Each row is a point. The points of each table are mixes of a few directions, plus a little noise. How many directions does each table use, and how many do they share? Where both have some left over, give the other angles between the two spaces (their principal angles), to ten degrees, smallest first.

First, 6 rows:
[[ 0.03 -0.06  0.04]
 [ 0.32 -0.74  0.50]
 [ 0.18 -0.41  0.28]
 [-0.14  0.34 -0.23]
 [-0.23  0.53 -0.36]
 [-0.15  0.35 -0.24]]
Second:
[[ 0.30  0.21  0.27]
 [ 0.32  0.23  0.30]
 [-0.30 -0.22 -0.28]
 [-0.60 -0.43 -0.55]
 [ 0.28  0.20  0.26]]
Directions: first 1, second 1, shared 0; angles 80

First (7 x 4):
[[ 0.15  0.19  0.21 -0.14]
 [-0.37  0.44  0.77  0.10]
 [-0.08 -0.73 -0.17  0.07]
 [ 0.03  0.54 -0.51  0.10]
 [-0.07 -0.18 -0.06  0.05]
 [ 0.30  0.40  0.16 -0.23]
 [ 0.04 -0.67 -0.42  0.04]]
Second:
[[-0.73  0.03 -0.23 -1.08]
 [-0.08  0.00 -0.03 -0.13]
 [ 0.33 -0.01  0.10  0.49]
 [-0.04  0.00 -0.01 -0.06]
 [ 0.40 -0.02  0.13  0.59]
 [ 0.13 -0.01  0.04  0.18]]
Directions: first 3, second 1, shared 0; angles 90

First, 8 rows:
[[-0.29  0.29 -0.01 -0.08  0.11 -0.05]
 [ 0.06  0.06  0.21  0.22  0.03 -0.08]
 [ 0.78 -0.46  0.57  0.75 -0.16 -0.10]
 [-0.14 -0.27 -0.70 -0.69 -0.13  0.27]
 [ 0.38 -0.46 -0.12 -0.02 -0.19  0.12]
 [-0.51  0.67  0.26  0.10  0.28 -0.20]
 [-0.21  0.38  0.28  0.20  0.16 -0.15]
 [-0.07 -0.21 -0.48 -0.48 -0.10  0.19]]
Second (6 x 6):
[[ 0.04 -0.31  0.22 -0.20 -0.27 -0.22]
 [-0.17  0.22 -0.61  0.30 -0.10 -0.53]
 [ 0.33 -0.13  0.40  0.13  0.15  0.44]
 [-0.50  0.45  0.31  0.00  0.04 -0.49]
 [-0.27  0.02  0.10 -0.67  0.13  0.46]
 [ 0.57 -0.26 -0.41  0.44  0.05  0.35]]
Directions: first 2, second 4, shared 2

First, 7 rows:
[[ 0.16  0.20 -0.21  0.03 -0.51  0.14  0.63 -0.06]
 [-0.34 -0.84  0.19 -0.09 -0.19 -0.37  0.41 -0.19]
 [ 0.41  0.74  0.14  0.12  0.65  0.05 -0.05  0.31]
 [ 0.13  0.34 -0.03 -0.14  0.37  0.58 -0.25 -0.16]
 [-0.31 -0.46  0.24 -0.15 -0.41 -0.12 -0.71 -0.45]
 [ 0.05  0.29 -0.55  0.14 -0.07  0.23  0.03  0.37]
 [-0.10 -0.27  0.22  0.09  0.16 -0.50 -0.06  0.16]]
Second (7 x 8):
[[-0.30 -0.18 -0.14  0.50  0.25 -0.34 -0.18 -0.05]
 [-0.14 -0.33  0.14 -0.63  0.41  0.23  0.23 -0.25]
 [ 0.28 -0.07  0.18  0.42 -0.63 -0.01  0.11  0.08]
 [-0.12 -0.27 -0.31  0.02  0.07  0.00 -0.70 -0.73]
 [-0.01  0.73  0.27 -0.27  0.12  0.03  0.35  0.61]
 [ 0.35 -0.23 -0.39  0.60 -0.39 -0.14  0.18  0.44]
 [-0.06  0.36  0.25 -0.63  0.17  0.24  0.00 -0.10]]
Directions: first 5, second 5, shared 2; angles 40, 50, 50

First (9 x 9):
[[-0.01 -0.18  0.27 -0.05 -0.28 -0.33  0.07  0.22  0.07]
 [ 0.26 -0.30 -0.35  0.49  0.18 -0.13 -0.09 -0.09  0.26]
 [-0.45  0.72  0.33 -0.89 -0.07  0.55  0.03 -0.10 -0.55]
 [-0.04 -0.28  0.28 -0.46 -0.61 -0.78 -0.46 -0.02  0.07]
 [ 0.29 -0.24 -0.61  0.38  0.27 -0.11 -0.45 -0.42  0.24]
 [-0.13  0.21  0.07 -0.26 -0.01  0.14 -0.04 -0.06 -0.16]
 [-0.24  0.41  0.21 -0.32  0.07  0.44  0.23  0.06 -0.29]
 [ 0.22 -0.08 -0.47  0.49  0.40  0.22 -0.04 -0.20  0.16]
 [ 0.11 -0.27  0.26  0.63  0.06  0.01  0.73  0.60  0.20]]
Second, 8 rows:
[[-0.10 -0.22 -0.07 -0.29 -0.23  0.48  0.03 -0.01  0.65]
 [ 0.13 -0.94  0.47 -0.09  0.39  0.02  0.20 -0.61 -0.83]
 [ 0.53 -0.13 -0.01  0.19 -0.06 -0.10 -0.08  0.25 -0.67]
 [-0.19 -0.02  0.01  0.10  0.06  0.05  0.09 -0.08  0.09]
 [-0.24  0.32 -0.14  0.42 -0.10  0.06  0.04  0.18  0.20]
 [-0.32  0.26 -0.09  0.46 -0.09  0.10  0.07  0.09  0.22]
 [ 0.13  0.35  0.45 -0.69 -0.29 -0.38 -0.54 -0.60  0.13]
 [ 0.06  0.38 -0.62 -0.09  0.33 -0.24  0.19  0.78  0.22]]
Directions: first 3, second 5, shared 0; angles 30, 80, 90

First (8 x 11):
[[-0.67  0.14 -0.16  0.18 -0.66 -0.30  0.15 -0.29  0.22 -0.02  0.12]
 [ 0.16  0.32  0.37  0.17  0.47 -0.08 -0.17  0.02 -0.27  0.13  0.23]
 [-0.36  0.40  0.39 -0.28  0.40 -0.39 -0.07  0.15  0.81 -0.08  0.76]
 [ 0.71 -0.18 -0.27 -0.10 -0.04  0.06 -0.01 -0.06  0.15 -0.23 -0.58]
 [-0.12 -0.14  0.14 -0.42 -0.16  0.05  0.00 -0.11 -0.19 -0.31  0.48]
 [ 0.12 -0.17 -0.06  0.23 -0.02  0.29  0.00  0.01 -0.69  0.19 -0.27]
 [-0.35  0.05  0.20  0.31  0.62  0.25 -0.03  0.50 -0.16  0.63  0.13]
 [ 0.52 -0.42 -0.62 -0.08 -0.61  0.12  0.14 -0.21  0.12 -0.31 -0.86]]
Second:
[[ 0.55 -0.35  0.54 -0.44  0.45  0.36 -0.15  0.00 -0.43  0.22 -0.01]
 [ 0.35 -0.13  0.20  0.15 -0.25 -0.06  0.43  0.01  0.10  0.14 -0.44]
 [ 0.45  0.02  0.51  0.08  0.49  0.21 -0.56 -0.06 -0.32  0.08 -0.25]
 [ 0.03  0.10 -0.17 -0.03 -0.25  0.05  0.35 -0.39  0.17  0.52 -0.55]
 [-0.15  0.12 -0.33  0.39 -0.43 -0.34  0.12 -0.16  0.41  0.06 -0.39]
 [-0.61  0.42 -0.43 -0.16  0.06  0.24  0.13  0.24 -0.24 -0.62  0.77]
 [-0.22  0.21  0.17  0.51 -0.19 -0.35  0.17  0.07  0.44  0.21 -0.21]
 [-0.02 -0.16 -0.34  0.12 -0.34 -0.33 -0.09 -0.29  0.37  0.26 -0.38]
 [ 0.32 -0.16  0.15 -0.16  0.35  0.24 -0.41  0.32 -0.52 -0.68  0.43]
 [-0.69 -0.07 -0.29 -0.45  0.12 -0.01  0.02  0.25  0.02 -0.20  1.03]]
Directions: first 5, second 6, shared 2; angles 30, 70, 70

First (9 x 12):
[[-0.25 -0.38 -0.01 -0.57 -0.53 -0.30 -0.12  0.24 -0.18  0.02  0.16 -0.21]
 [ 0.10  0.20 -0.10  0.09  0.53  0.76 -0.18 -0.06  0.33 -0.21 -0.42  0.06]
 [-0.28  0.30 -0.15 -0.03  0.35  0.53 -0.01 -0.33  0.36 -0.34 -0.09 -0.03]
 [-0.22 -0.09  0.07  0.08 -0.14 -0.16 -0.07 -0.13 -0.20 -0.19  0.15  0.42]
 [-0.06 -0.51  0.22 -0.36 -0.60 -0.25 -0.28  0.44 -0.28  0.13  0.02 -0.07]
 [ 0.80  0.55 -0.48  0.80  1.12 -0.01  0.47 -0.32  0.00  0.24 -0.22  0.53]
 [-0.10 -0.29  0.15 -0.08 -0.43 -0.40 -0.09  0.14 -0.31  0.04  0.18  0.18]
 [ 0.02  0.43 -0.30 -0.19  0.35  0.24  0.35 -0.20  0.51  0.12 -0.02 -0.80]
 [-0.02 -0.21  0.59  0.28 -0.66 -0.41 -0.07  0.21 -0.23  0.20  0.23 -0.09]]
Second (8 x 12):
[[ 0.43 -0.27  0.07 -0.04  0.41 -0.08 -0.39  0.01  0.67  0.44 -0.37  0.35]
 [-0.33 -0.03 -0.02  0.35  0.23 -0.27  0.01 -0.15 -0.16 -0.46 -0.20 -0.10]
 [-0.31  0.30  0.49 -0.49 -0.37  0.15  0.72 -0.02 -1.16 -0.14  0.38 -0.02]
 [-0.33  0.00 -0.14  0.66 -0.20 -0.15 -0.03  0.11  0.61 -0.22 -0.13 -0.18]
 [ 0.53 -0.10 -0.63 -0.35  0.33  0.17 -0.57 -0.16 -0.13  0.05  0.14 -0.12]
 [ 0.20  0.04 -0.01  0.04 -0.55  0.28  0.00  0.35  0.84  0.56  0.17  0.05]
 [-0.05 -0.16  0.10  0.19  0.42 -0.26 -0.13 -0.12  0.12 -0.12 -0.36  0.14]
 [-0.15  0.22  0.15 -0.36 -0.29  0.16  0.40 -0.01 -0.79 -0.11  0.36 -0.11]]
Directions: first 5, second 4, shared 0; angles 40, 60, 60, 70

First, 11 rows:
[[-0.12  0.51 -0.23 -0.03 -0.36  0.28 -0.18 -0.05  0.74  0.03  0.33  0.12
  -0.54 -0.31]
 [-0.16 -0.27 -0.22 -0.07  0.28 -0.47 -0.19 -0.22 -0.11 -0.37  0.18 -0.45
   0.37 -0.49]
 [-0.33  0.00 -0.07 -0.26  0.62 -0.40  0.25 -0.08  0.07 -0.48 -0.07 -0.59
   0.09 -0.05]
 [ 0.38  0.17  0.23  0.27 -0.67  0.64 -0.06  0.23 -0.02  0.64 -0.10  0.79
  -0.31  0.41]
 [ 0.15 -0.38  0.38  0.01  0.39 -0.11  0.40  0.17 -0.73  0.07 -0.50 -0.01
   0.38  0.66]
 [-0.14 -0.03 -0.08 -0.10  0.24 -0.21  0.04 -0.07  0.04 -0.23  0.03 -0.27
   0.08 -0.13]
 [ 0.23  0.12  0.27  0.12 -0.26  0.43  0.18  0.23 -0.10  0.40 -0.24  0.47
  -0.22  0.54]
 [-0.18 -0.08 -0.28 -0.07  0.11 -0.33 -0.25 -0.22  0.15 -0.30  0.29 -0.34
   0.16 -0.57]
 [ 0.66 -0.30  0.19  0.52 -0.97  0.53 -0.46  0.12 -0.51  0.84  0.03  1.00
   0.16  0.10]
 [-0.37  0.36 -0.18 -0.26  0.32 -0.14  0.15 -0.08  0.56 -0.39  0.12 -0.43
  -0.31 -0.18]
 [-0.12 -0.09  0.00 -0.11  0.32 -0.22  0.13 -0.03 -0.10 -0.21 -0.08 -0.27
   0.14  0.02]]
Second, 9 rows:
[[ 0.01 -0.53 -0.06  0.03  0.28 -0.48 -0.15 -0.15 -0.53 -0.22  0.01 -0.31
   0.62 -0.28]
 [-0.02  0.78  0.09 -0.04 -0.41  0.69  0.22  0.22  0.77  0.32 -0.01  0.45
  -0.90  0.41]
 [ 0.02 -0.82 -0.10  0.04  0.43 -0.73 -0.23 -0.24 -0.82 -0.34  0.02 -0.47
   0.95 -0.43]
 [ 0.00 -0.05  0.00  0.00  0.02 -0.04 -0.01 -0.01 -0.05 -0.02  0.00 -0.03
   0.05 -0.02]
 [ 0.01 -0.35 -0.04  0.02  0.19 -0.32 -0.10 -0.10 -0.35 -0.15  0.01 -0.20
   0.41 -0.19]
 [-0.02  0.67  0.08 -0.04 -0.35  0.60  0.19  0.19  0.66  0.27 -0.01  0.38
  -0.77  0.35]
 [ 0.00 -0.11 -0.01  0.01  0.06 -0.10 -0.03 -0.03 -0.11 -0.04  0.00 -0.06
   0.12 -0.06]
 [-0.02  0.67  0.08 -0.04 -0.36  0.60  0.19  0.19  0.67  0.27 -0.01  0.39
  -0.78  0.35]
 [ 0.01 -0.25 -0.03  0.01  0.13 -0.23 -0.07 -0.07 -0.25 -0.10  0.01 -0.14
   0.29 -0.13]]
Directions: first 3, second 1, shared 1

First, 9 rows:
[[-0.03  0.65 -0.76  0.54  0.06  0.18 -0.19 -0.09 -0.11  0.16  0.02  0.21
   0.16 -0.12  0.32  0.42  0.05  0.40]
 [-0.29 -0.27  1.12 -0.17 -0.43 -0.46 -0.04 -0.13  0.15 -0.12 -0.31  0.41
   0.11 -0.47 -0.08  0.34 -0.18 -0.23]
 [ 0.17  0.23 -0.63 -0.01  0.09  0.41 -0.16  0.19 -0.01  0.29  0.13 -0.04
  -0.01  0.20 -0.18  0.24  0.28  0.05]
 [-0.28 -0.55 -0.20 -0.28  0.16  0.13  0.40  0.19 -0.37 -0.06 -0.01 -0.69
  -0.15  0.65 -0.41 -0.33  0.28 -0.17]
 [ 0.10 -0.17  0.69 -0.13 -0.02 -0.38  0.05 -0.14  0.18 -0.34  0.05  0.14
  -0.02 -0.29  0.22 -0.34 -0.31 -0.08]
 [-0.18 -0.34  0.92  0.25 -0.41 -0.41  0.04 -0.39  0.30  0.17 -0.61  0.22
  -0.07 -0.30  0.13 -0.34 -0.54 -0.19]
 [ 0.18 -0.08  0.70  0.05 -0.19 -0.28 -0.11 -0.23  0.38  0.00 -0.19  0.31
  -0.05 -0.38  0.21 -0.31 -0.43 -0.12]
 [ 0.32  0.02 -0.90 -0.40  0.37  0.60 -0.02  0.44 -0.14  0.13  0.46 -0.42
  -0.11  0.58 -0.42 -0.02  0.53 -0.05]
 [-0.01  0.51 -0.95  0.15  0.37  0.21  0.00  0.16 -0.37 -0.25  0.45 -0.13
   0.15  0.14  0.21  0.33  0.33  0.40]]
Second, 10 rows:
[[-0.23 -0.12 -0.40  0.31  0.02  0.21  0.14  0.08 -0.11  0.31 -0.23 -0.29
  -0.06  0.26 -0.16 -0.08  0.02  0.00]
 [ 0.20  0.35  0.21  0.50 -0.05 -0.45 -0.10 -0.51  0.15 -0.21 -0.10  0.38
   0.06 -0.47  0.80 -0.43 -0.54  0.29]
 [-0.12 -0.21  0.22 -0.78  0.50  0.17  0.43  0.13 -0.14 -0.65  0.52 -0.70
  -0.28  0.76 -0.40  0.04  0.39  0.01]
 [-0.28 -0.02 -0.31  0.82  0.18 -0.07  0.38 -0.45 -0.05  0.07 -0.43 -0.49
  -0.22  0.33  0.45 -0.79 -0.51  0.31]
 [ 0.41  0.08 -0.12  0.39 -0.26  0.16 -0.46  0.20  0.49  0.65 -0.19  0.52
   0.09 -0.58  0.02 -0.10 -0.33 -0.19]
 [-0.21  0.18 -0.22 -0.47  0.12  0.00  0.04  0.23 -0.49 -0.43  0.45 -0.02
   0.22  0.10 -0.17  0.75  0.61  0.11]
 [ 0.42  0.03  0.47 -0.19 -0.36 -0.12 -0.45  0.08  0.38  0.25 -0.03  0.67
   0.13 -0.61 -0.01  0.13 -0.12 -0.28]
 [ 0.12 -0.28  0.74 -0.25 -0.21 -0.22  0.01 -0.27  0.25  0.01 -0.22  0.09
  -0.15 -0.03 -0.03 -0.32 -0.22 -0.23]
 [ 0.09  0.10 -0.27 -0.63  0.16  0.32 -0.15  0.60 -0.14 -0.15  0.57  0.04
   0.15  0.03 -0.49  0.78  0.62 -0.11]
 [-0.40 -0.11 -0.31  0.30 -0.12 -0.01  0.18 -0.09 -0.35  0.18 -0.32 -0.20
   0.06  0.23 -0.03  0.05  0.09  0.07]]
Directions: first 5, second 5, shared 3; angles 30, 30

First:
[[-0.31 -0.04  0.85 -0.06 -0.39 -0.17  0.10  0.58  0.08 -0.18  0.20  0.38
  -0.02 -0.24 -0.33 -0.09  0.46 -0.43  0.06 -0.46]
 [ 0.12  0.17 -0.22  0.32  0.02  0.20  0.28 -0.05  0.05 -0.06  0.12  0.10
  -0.04  0.09 -0.14 -0.06  0.62 -0.10  0.08 -0.47]
 [ 0.07 -0.02 -0.21 -0.06  0.12  0.00 -0.10 -0.17 -0.04  0.07 -0.09 -0.14
   0.01  0.05  0.14  0.04 -0.29  0.16 -0.04  0.26]
 [ 0.48  0.35 -1.16  0.65  0.37  0.51  0.42 -0.60  0.03  0.05  0.04 -0.16
  -0.05  0.38  0.05 -0.03  0.72  0.21  0.09 -0.45]
 [-0.05 -0.10  0.10 -0.19  0.01 -0.11 -0.17  0.01 -0.03  0.04 -0.07 -0.07
   0.02 -0.04  0.09  0.04 -0.38  0.07 -0.05  0.29]
 [-0.18 -0.05  0.48 -0.09 -0.20 -0.12  0.00  0.31  0.03 -0.08  0.08  0.18
   0.00 -0.14 -0.15 -0.03  0.13 -0.21  0.02 -0.16]
 [ 0.28 -0.20 -0.94 -0.42  0.57 -0.06 -0.59 -0.80 -0.20  0.36 -0.48 -0.73
   0.09  0.23  0.71  0.23 -1.69  0.81 -0.23  1.46]
 [-0.15  0.02  0.43  0.04 -0.22 -0.05  0.12  0.32  0.05 -0.11  0.14  0.24
  -0.02 -0.12 -0.22 -0.06  0.41 -0.27  0.06 -0.38]
 [-0.26 -0.11  0.68 -0.20 -0.27 -0.21 -0.07  0.42  0.03 -0.09  0.08  0.21
   0.01 -0.21 -0.16 -0.03  0.02 -0.25  0.01 -0.10]]
Second (8 x 20):
[[ 0.01  0.17  0.56 -0.06 -0.16 -0.51 -0.31  0.00  0.02  0.01 -0.19 -0.09
  -0.21 -0.01  0.31  0.03 -0.70  0.09 -0.24  0.57]
 [-0.06  0.01 -0.16 -0.06 -0.12  0.30  0.19  0.01  0.03  0.02 -0.01  0.07
  -0.15  0.00 -0.07 -0.01  0.44 -0.25  0.18 -0.39]
 [-0.05 -0.45 -0.34 -0.15  0.38  0.14 -0.08  0.07 -0.12  0.00  0.22 -0.04
   0.59 -0.10 -0.27  0.01 -0.16  0.31  0.03  0.14]
 [-0.88 -0.61  0.62 -1.32 -0.79  0.58  0.02  0.69 -0.02  0.12 -0.21  0.30
  -0.43 -0.47 -0.20  0.09  0.31 -1.08  0.57 -0.57]
 [ 0.65  0.57 -0.63  0.88  0.45 -0.24  0.05 -0.66  0.03 -0.01 -0.02 -0.28
   0.00  0.41  0.31 -0.03 -0.13  0.62 -0.33  0.32]
 [ 0.42  0.56  0.21  0.90  0.14 -0.50  0.10 -0.14  0.10 -0.18  0.17  0.05
   0.03  0.20  0.03 -0.12  0.18  0.32 -0.33  0.00]
 [-0.12 -0.30 -0.27 -0.47  0.09  0.18 -0.18 -0.10 -0.09  0.15 -0.16 -0.18
   0.05 -0.05  0.12  0.10 -0.47  0.07  0.08  0.34]
 [ 0.03  0.07  0.02  0.28  0.01  0.06  0.21  0.12  0.04 -0.11  0.20  0.16
   0.11  0.00 -0.24 -0.08  0.53 -0.07  0.04 -0.41]]
Directions: first 2, second 4, shared 2
